Each point is reached from the start by the listed moves, each made once or not at all, plus a little noise. Say if it took an odd or an even number of moves. Then give how often each move was made.

Moves:
(1): |  0.015 |  0.044 |  0.085 |  0.001 | -0.006 |
(2): | -0.025 |  0.037 | -0.022 |  0.011 |  0.018 |
Start: |  0.039 | -0.024 | -0.004 | -0.004 |  0.029 |
Points:
|  0.053 |  0.019 |  0.081 | -0.002 |  0.025 | -> odd (1, 0)
|  0.037 | -0.023 | -0.004 | -0.003 |  0.029 | -> even (0, 0)
|  0.012 |  0.011 | -0.032 |  0.011 |  0.047 | -> odd (0, 1)

Moves:
(1): |  0.044 | -0.014 | -0.028 | -0.005 | -0.009 | -0.020 |
(2): | -0.002 |  0.042 |  0.005 |  0.027 | -0.013 | -0.030 |
(3): |  0.041 | -0.022 | -0.015 |  0.009 | -0.005 |  0.019 |
(4): |  0.019 | -0.003 |  0.002 | -0.013 |  0.051 | -0.021 |
(5): |  0.033 |  0.000 |  0.035 | -0.034 | -0.014 |  0.006 |
(6): |  0.011 |  0.028 | -0.017 | -0.004 |  0.002 |  0.019 |
Start: | -0.009 | -0.004 |  0.004 |  0.031 |  0.038 | -0.001 |
Points:
|  0.018 |  0.066 | -0.005 |  0.041 |  0.078 | -0.032 | -> odd (0, 1, 0, 1, 0, 1)
|  0.050 | -0.029 | -0.009 |  0.027 |  0.083 | -0.004 | -> even (0, 0, 1, 1, 0, 0)
|  0.135 |  0.027 | -0.012 |  0.009 |  0.048 | -0.028 | -> even (1, 1, 1, 1, 1, 1)
| -0.009 | -0.004 |  0.004 |  0.029 |  0.037 | -0.002 | -> even (0, 0, 0, 0, 0, 0)

Moves:
(1): |  0.033 |  0.006 | -0.002 | -0.014 | -0.039 | -0.030 | -0.010 | -0.002 | -0.029 |  0.033 |  0.015 |  0.015 |  0.012 |  0.012 |
(2): |  0.000 |  0.025 |  0.003 |  0.025 |  0.027 | -0.004 | -0.016 | -0.017 |  0.032 |  0.043 |  0.019 | -0.007 | -0.013 |  0.016 |
(3): | -0.018 |  0.001 |  0.021 |  0.026 | -0.016 |  0.026 |  0.046 |  0.006 | -0.031 | -0.024 | -0.003 |  0.023 |  0.002 | -0.012 |
(4): | -0.020 | -0.045 | -0.017 |  0.020 |  0.031 | -0.017 | -0.007 | -0.003 | -0.063 | -0.011 | -0.012 |  0.025 |  0.004 | -0.007 |
(5): | -0.017 |  0.014 |  0.014 |  0.006 |  0.019 | -0.009 |  0.044 |  0.060 | -0.005 | -0.050 |  0.007 | -0.033 | -0.013 |  0.034 |
(6): |  0.021 |  0.010 | -0.003 | -0.006 | -0.004 |  0.030 |  0.002 |  0.010 | -0.005 |  0.011 | -0.005 |  0.004 |  0.014 | -0.006 |
(7): | -0.015 | -0.007 | -0.001 |  0.027 | -0.007 | -0.011 |  0.008 |  0.015 | -0.006 | -0.001 | -0.045 | -0.009 |  0.007 |  0.000 |
(8): |  0.006 | -0.009 |  0.029 |  0.037 | -0.013 |  0.012 | -0.019 |  0.016 |  0.019 | -0.013 |  0.010 | -0.004 | -0.010 |  0.003 |
(9): |  0.006 | -0.011 |  0.034 |  0.036 |  0.006 | -0.002 | -0.013 |  0.003 |  0.054 | -0.022 |  0.026 |  0.002 |  0.031 |  0.003 |
(10): | -0.028 | -0.003 |  0.004 |  0.009 | -0.002 |  0.004 | -0.009 |  0.032 |  0.008 | -0.019 |  0.023 |  0.038 |  0.023 |  0.039 |
(11): |  0.015 | -0.027 | -0.020 |  0.027 |  0.008 | -0.014 |  0.027 |  0.003 |  0.005 | -0.017 | -0.003 |  0.000 | -0.025 |  0.004 |
Start: |  0.006 |  0.001 |  0.054 | -0.019 |  0.016 |  0.006 |  0.022 | -0.011 | -0.004 |  0.004 |  0.000 | -0.019 | -0.013 | -0.007 |
Points:
| -0.037 | -0.035 |  0.069 |  0.069 |  0.060 |  0.006 | -0.024 |  0.023 | -0.009 |  0.001 |  0.036 |  0.037 | -0.011 |  0.046 | -> even (0, 1, 0, 1, 0, 0, 0, 1, 0, 1, 0)
| -0.003 | -0.024 |  0.027 |  0.043 |  0.010 |  0.006 |  0.043 |  0.044 |  0.001 | -0.022 | -0.033 |  0.014 |  0.006 |  0.034 | -> even (0, 0, 0, 0, 0, 1, 1, 0, 0, 1, 1)
|  0.009 | -0.062 |  0.088 |  0.077 |  0.029 | -0.034 |  0.115 |  0.057 | -0.073 | -0.088 |  0.032 |  0.021 | -0.004 |  0.033 | -> even (1, 0, 1, 1, 1, 0, 0, 0, 1, 0, 1)
|  0.010 | -0.023 |  0.106 |  0.121 |  0.046 |  0.000 | -0.005 |  0.026 |  0.112 | -0.022 |  0.079 |  0.012 | -0.007 |  0.055 | -> odd (0, 1, 0, 0, 0, 0, 0, 1, 1, 1, 1)
| -0.026 | -0.050 |  0.088 |  0.088 | -0.032 |  0.023 |  0.029 |  0.063 | -0.110 | -0.016 | -0.014 |  0.075 |  0.044 |  0.026 | -> odd (1, 0, 1, 1, 0, 1, 1, 1, 0, 1, 0)
